Each row of a before or after table is a point. The points were changed in one or more steps. Then noise was added and the rows were shuffled. The steps act on how far a point lies along the listed directions, d1 being the first. What was done? A step turns or swaps two directions, mirrors them in a line or flattens them onto one, adds a multiple of one to another, or multiplies one. Angles are multiples of 10 degrees, from the lower direction toward the higher: turns from -170 to 170, lines from 10 to 170 but not 90. Use the fewest steps. Two steps may share a direction if one is a turn and the other turns, adds or multiplies; they go together, in the order done. Otherwise the lowest direction goes first.
(in the rows, 128 means zero)

Directions:
(1): [115  97  82]
(2): [ 83 162 118]
(3): [161 162  96]
Before (13 x 3)
[[102 151 109]
 [118 163 126]
 [103 144 170]
 [ 72 158 185]
 [129 168 197]
 [162 102 117]
 [ 70 160 168]
 [112  88 139]
 [172 155 143]
 [ 87 175 132]
 [155 135 131]
 [148 109 212]
 [139 143  92]]
After (13 x 3)
[[180 125 117]
 [110 100 157]
 [ 79 166 115]
 [161 136 110]
 [ 75 132 137]
 [103 137 134]
 [ 39 154 137]
 [171 110 129]
 [ 90 114 146]
 [124 148 117]
 [103 153 120]
 [161 120 125]
 [ 35 152 138]]
Steps: multiply d1 by 0; add -0.7 times d3 to d2

Directions:
(1): [101 110 147  58 118 117]
(2): [155 161  92 112  96  82]
(3): [161 166 121  93 163 167]
(4): [162 136 179 131  80 146]
Before (11 x 6)
[[145 171  74  99 145 101]
 [145 146 133  94 146 154]
 [136  99 138 140 101 132]
 [132 158 119 112 134 137]
 [210 172 142 177  92 138]
 [150 152 103  94  84  92]
 [117 107  95 171 120  62]
 [181 188 164  79 140 163]
 [ 90 115  98  90  96  90]
 [174 109 136 150  40 100]
 [132 156  74 103 118 113]]
After (11 x 6)
[[ 82  80 196 170 112 119]
 [109 104 165 140 126 142]
 [196 178 111 106 132 112]
 [113 127 152 140 116 147]
 [146 157 125  70  99 144]
 [154 134 153 117  68 129]
 [162 139 189 129 103 168]
 [163 119  85 136  61  70]
 [150 138 157 120  92 171]
 [151 107 143 202  80  87]
 [135 113  95 120 117 110]]
Steps: multiply d1 by 0.7; turn d3 and d4 by 110 degrees; turn d2 and d4 by 70 degrees

Directions:
(1): [120 127 151 153 114 129 107  65 204 141 135]
(2): [ 96 172 174  83 160 131 159 133 151 120  82]
(3): [108 116 103 114 193 139 113  94 106 194 131]
(4): [141 103 128  89 148 108  72  92 113  68 107]
(5): [181 143 155  91 127 197  98 143 135 141 154]
Before (9 x 11)
[[124 111 136 119 139 119 101  94 108  82 121]
 [122  97 108 162 154 105 110 114  97 115 121]
 [143  99  68 158 120 164 112 150 104 223 180]
 [172 109 134 201 101 149 101 123 161 131 161]
 [123 153 193 118  84 127 139 103 204  84 128]
 [107  68  90 190 124  90 106 104  96 152 152]
 [101 159 117 136 119 142 176 158 144 210 146]
 [113  80  47 168 116  94 125 123  78 134 137]
 [123 128 104 163 174 167 132 118 137 249 161]]
After (9 x 11)
[[175  93  89 141 111 183  74 104 130 164 175]
 [123 126 139 133 136 141 129 114 118 128 136]
 [183 146 173 138  80 160 108 152 182  89 143]
 [136 140 129  97 109 132 126 147 133 122 128]
 [163  94 147 147 114 170  68  94 152 167 175]
 [122 111 139 200 133 109 114  79 180 128 123]
 [170 101 117 158  47 139  86 132 169 108 163]
 [160 114 139 154 142 167 100 124 127 141 147]
 [ 49 143 150 107 170  85 170  89 152 137  97]]
Steps: turn d1 and d2 by 40 degrees; turn d3 and d5 by 130 degrees; multiply d4 by 0

Directions:
(1): [ 78 149  95 105 138 116 125  85 132  99  48 106 137 150]
(2): [118  76 105 161 109 175  64 118 117 165 119 118 116 174]
(3): [ 88 124 117  75  74 180 144 144  90 125 141 102 115  83]
Before (8 x 14)
[[145 134 126 142 151 108 116 116 145 122 111 130 132 149]
 [133 126 132 135 121 133 120 119 125 152 127 116 129 128]
 [115 136 114 118 128 148 134 121 130 118 110 134 137 123]
 [136 151 144 102 126 128 165 154 119 116 171 127 135  89]
 [149 136 154 118 126 112 175 157 122 128 166 147 135  76]
 [112 135 112 148 149 133 101 106 128 131  96 122 129 170]
 [178 117 135 167 155 116 119 134 149 142 155 169 130 132]
 [119 136 108 153 157 109 113  99 145 112  81 121 140 161]]
After (8 x 14)
[[ 51 169  89  86 129 138 134  89 113  91  46  89 133 140]
 [190  84 153 154  99 180 117 187 112 176 236 168 106  86]
 [194 105 161 182 153 127 110 163 143 160 206 158 131 141]
 [ 35 152  65  90 127 136 119  67 119  83   5  80 141 154]
 [216  74 175 200 136 130 115 179 132 188 231 179 124 123]
 [101 146 107 117 146 134 131  99 138 106  74 127 142 139]
 [106 128 106 111 120 142 113 112 124 118  93 106 121 139]
 [134 137 139 123 118 126 137 126 123 144 137 117 130 109]]
Steps: multiply d1 by 3; multiply d3 by 0.7; turn d2 and d3 by 130 degrees

Directions:
(1): [123 180 104  83 119  74 127 114 116 115 123 108 148  70 117 142 132  90
  54 185 150 100 129 161]
(2): [153 133 143 206 136 158  93 111 146 180 142  62 125 139 167 127  92  99
  71 140 109 145 143 156]
(3): [113 105  91  97 117 161 174 142 133 136  80 179  95 156 182 137 144 110
  56 123 117 183 115 144]
(4): [113  77  86 124 201 116 125  84 132  98 149 136 157 154 105  59  99 167
  99 140 151 148 154 157]
(5): [127 190  89 133 122 142 114 102 214 137 137 138  95 154  95 129 127 182
 122 163 115 128  63 112]
(6): [186 169  87 151 131 162  76 150  86 107  88 179 162 175 131 112 116 107
 130 119 148  78 114 149]
Before (9 x 24)
[[ 79 147 115  35 140  74 187 100 176 101 134 161 109 104 106 141 150 137
   66 172 133 148 114 138]
 [138 200  97 105 118 148 125 146 151 123  98 187 116 133 123 149 128 128
   89 119 106 113  76 137]
 [ 98 121 148 102 118 110 153 134 122 120 143 138 117 106 128 141 146 130
  149 111 103 152 133 113]
 [134 123 169 113  94 136 150 152  92 140 102 124 114 116 145 165 148  87
  122 122 105 149 135 124]
 [123 164 106  91 125 105 109 134 108  92 117 151 177 106  69 126 155 113
  183 133 137  70 101 112]
 [150  99 129 132 118 167 152 166  61 124  85 151 127 134 168 124 122  80
  122 103 141 150 149 137]
 [116 138 204 137  38 146 117 186  96 174  82 130  93 104 191 197 156  56
  159  93  93 118 134 122]
 [106  90 151 112 127 145 133 130  91  87 130 138 140 159  89 127 126 146
  182  86 115 114 142 104]
 [145 145 158 162  87 160 122 154 112 183 111 101 110 128 195 168 125  63
   60 132  96 155 143 149]]
After (9 x 24)
[[108 182 169 127  29 147 118 169 138 180  76 141  74 114 187 202 161  74
  122 126  95 124  95 130]
 [134 147 149  98  92 138 155 141 107 144  96 134 110 114 142 174 147  84
   90 143 103 155 116 131]
 [ 78 158 113  22 136  53 185  98 160  93 138 154 119  80 110 139 154 121
   52 186 143 132 126 147]
 [105  77 151 121 129 158 138 137  89  89 127 146 138 170  95 122 128 145
  188  82 117 124 143 101]
 [134 152 132 126 134 115  92 135 110  93 141 135 183 122  49 119 148 142
  249 111 131  60 108  95]
 [134 117 105 102 113 158 172 163  63 128  65 159 119 125 190 135 127  59
   61 131 148 158 142 158]
 [136 175 129 134  75 151 122 144 131 182 103 108  98 118 199 178 135  62
   10 166  98 156 121 159]
 [135 224  83  88 113 136 132 141 158 124  91 187 116 124 124 160 130 124
   52 142 109 113  61 147]
 [ 99 124 140  98 122 114 150 135 120 117 133 135 114 107 130 147 148 130
  140 115 102 158 132 119]]
Steps: multiply d3 by 2; turn d1 and d3 by -30 degrees; add -0.5 times d4 to d5
